Each row of a before or after table is a point. The points were changed in one or more steps. Then noise was added and the rows were shuffled. The steps act on how far a point lies along the listed directions, d1 being the first. Write out the steps. A step turns or swaps two directions, mirrors them in a line or flattens them onto one, adds a multiple of one to another, or multiplies one. Angles are multiples of 10 degrees, from the lower direction toward the higher: turns from -170 to 170, lines from 10 to 170 but not 90. Use the fewest steps. Two steps may share a direction if one is a turn and the other turns, adds or multiplies; they go together, in the order done. Otherwise the lowest direction goes first.
(in the rows, 128 means zero)

Directions:
(1): [149 172 158]
(2): [ 88 162 106]
(3): [ 93 115 171]
Before, 14 rows:
[[112 177 142]
 [131 127 173]
 [100 152 130]
 [121 117 119]
 [106 151 124]
 [113 113 113]
 [119  89 172]
 [117 162 170]
 [107  96 171]
 [ 97 171 123]
 [125  51 207]
 [138 108 169]
 [173 147 172]
 [113 201 141]]
After (14 x 3):
[[155 120 151]
 [119 113 131]
 [160 166 158]
 [175 138 147]
 [ 87 157 160]
 [200 139 142]
 [174 115 151]
 [155 118 144]
 [122 167 149]
 [ 46 184 173]
 [117 106 137]
 [100 164 139]
 [ 95 152 168]
 [139 191 109]]
Steps: turn d1 and d3 by -40 degrees; multiply d2 by -1

Directions:
(1): [174 180 128 156 136  99]
(2): [155 142 174  81  93 140]
(3): [101 132 115 124  78  72]
(4): [182  82  94 125 109 124]
(5): [133 100 158 107 172  79]
Before (14 x 6):
[[127 104 175  79 152 121]
 [ 58  68  34 159 136 113]
 [159 112  94 125 118 125]
 [169 104 142  90 116 145]
 [115  96  95 168 173 139]
 [135 104 107 150 170 166]
 [163 115  87 173 175 167]
 [123 114 149 111 149 108]
 [120 108 156  86 134 152]
 [122 144  57 178 148 124]
 [127 122  96 160 140 152]
 [138 114 147 104 132 183]
 [167 108  96 180 178 143]
 [130 110 139 118 123 167]]
After, 14 rows:
[[ 86 147 140 124 104 143]
 [143 115 105 123 110  83]
 [163 105 127  95  94 113]
 [125 120 118 128  85 109]
 [121 105 103 118  76 103]
 [ 65 127 179  96 111 147]
 [ 70 174 148 113 136 173]
 [158  98 121 121 145  69]
 [138 144 147  94 111 144]
 [ 53 130 158  93  91 149]
 [ 92 248 170 132 132 105]
 [142 119 136 126 153  98]
 [ 70 157 165 122 121 116]
 [ 72 134 144 109  97 117]]
Steps: add 0.3 times d5 to d3; turn d1 and d3 by -130 degrees; swap d2 and d4

Directions:
(1): [109 202  99 154 110 150 105 102 109]
(2): [ 91 121 191 175  91 105 137 113 125]
(3): [174 166 156 136 158 101 125  99 181]
(4): [ 95 135  80 145 120  74 141 161 170]
Before:
[[193 156 155 105 142 178 113  87 103]
 [193 117  66  68 187 174  97 124 129]
 [149 134 117  94 160 174 137 127 100]
 [174 156 130 112 149 157 114 101 126]
 [150 128 183 155 118 150 122  91 128]
 [ 81 180  77 153  82  67 115 143 167]
 [144 116 183 156 150  43 168 133 184]
 [130 121 128  92 158 154  97 118 106]
 [132 176 122 135 108 123 110 107 131]]
After (9 x 9):
[[103 140 155 126 129 150  92 103 101]
 [135  87  48  80 164 117 150 191 117]
 [144 163 121 125 129 168 110 102 102]
 [110 157 160 142 123 166 133 105  91]
 [180 106 132 104 152 167 123 117 127]
 [128 164  92 128 116  51 124 146 206]
 [ 81 174 114 169  85 181  84  87  64]
 [157 165 121 115 133 116 113 110 150]
 [170 165 143 110 123 192 113  89  85]]
Steps: turn d2 and d3 by 110 degrees; turn d1 and d3 by 70 degrees

Directions:
(1): [139 219 141 136 130 147 112  92 122 130  92  93]
(2): [100 134 102 128  47 137 101 156 108 159 153  89]
Before, 11 rows:
[[117 189 138 130  87 160 127  97 125 128 121 107]
 [ 88 102  98 124  69 143 101 146 117 144 150 103]
 [128  17 113 123 135 111 145 176 132 135 156 183]
 [104 144 121 110  69 127  95 138 104 157 146  82]
 [102  89  77 113  60 129 114 145 117 154 155 114]
 [146  51 138 128 205 123 160 136 156 109 141 178]
 [108 225 129 124  83 119 112 113 121 165 127  72]
 [103  56 124 125  75 101 106 151 132 138 132 118]
 [166 199 164 138 195 142 133  82 156 122  81 136]
 [116  66 130 116 138 137 156 168 143 115 152 153]
 [104 193 121 130  60 142  92 143 104 124 132  84]]
After (11 x 12):
[[100 101 126 126  53 113  89 137 126 142 123  88]
 [108  50 125 119 132 108 138 173 136  97 163 169]
 [135 223 134 142 120 167 103 104 123 146 101  73]
 [110 176 131 124  85 166 120 146 123 144 125  87]
 [100  87  76 108  62 129 119 148 122 157 156 116]
 [108  58 126 100 111 102 124 156 116 143 166 132]
 [117  55 129 107 167  78 166 145 151 129 170 181]
 [119  73 141 124 138 131 167 123 146 102 151 177]
 [165 149 167 137 219 125 147  91 164 108  93 168]
 [119 195 111 131  49 154  85 136  98 175 112  78]
 [ 90  74  95 123  80 136 112 152 117 136 157 125]]
Steps: mirror d1 and d2 in the line at 120 degrees

Directions:
(1): [139  82 129 132 119 140 106 125 122  82 156  55 149  91  86  96  90  75
 160 103]
(2): [135  99 141 158 133 151 174 140  67 164 204 145 124 109 161 133 172  81
 134 140]
(3): [146 155  88  69 108  95 106 172 115 145 194 114 156 135 126 128 104 159
 155 188]
Before (10 x 20):
[[113 110 148 170 121 143 124 115 149  84  77  84 132 110  75  95  93  77
  124  69]
 [134  94 137 154 120 134 120 123 112 110 131 109 144  98 125 114 123 101
  134 102]
 [112 122 139 155 141 134 159 116 114 164 113 176 117 135 139 150 172 128
   90 124]
 [117 130 139 125 126 130 136 111 135 135 107 142 105 139 129 132 133 136
  105 135]
 [139 130 113 109 117 111 110 148 131 131 158 101 147 133 127 133 125 138
  126 138]
 [139 129 104  85 116  98  65 131 158  86 116  84 155 130  88 107  72 153
  152 119]
 [124 108 114 128 131 130 116 149 115 124 156  99 145 111 109 108 121 105
  143 128]
 [119 157 119 112 131 114 111 126 166 119  69 148 124 151 121 142 117 177
  116 125]
 [106 129 156 155 130 139 152 120 123 133 112 134 108 123 149 119 167 120
  105 118]
 [122 164 106  83 126 113 112 123 179 105  62 143 132 156 101 123  98 202
  113 143]]
After:
[[ 99 125 146 165 148 132 137  81 162 124  23 169 106 151 112 143 151 141
   74  78]
 [159 100  99  88 109 113  92 164  81 119 239  67 169 110 113 102  96 103
  184 152]
 [147 145  94  85 109  96 104 171 115 148 201  92 158 135 134 134 119 152
  145 175]
 [122 128 109 120 131 129 134 169  92 160 181 134 138 125 137 123 141 123
  136 160]
 [103  70 194 247 149 190 186  91 108 114  77 126 101  98 123 112 168  10
   99  29]
 [124  99 153 179 134 147 152 121 104 139 118 151 127 105 162 135 164 102
  107 103]
 [116 115 147 130 128 139 131  96 148 118  84 129 105 133 112 121 120 122
  106 109]
 [127 115 122 123 127 130  96 121 157  78 100  90 141 118  95 116  89 117
  144  99]
 [141 110  97  90 111 124 100 133 141  75 138  64 162 109  67  87  67 125
  158 134]
 [ 92 124 177 176 142 151 151  86 151 116  49 138  91 129 142 115 171 116
   84  79]]
Steps: turn d1 and d2 by 80 degrees; multiply d3 by 2.5
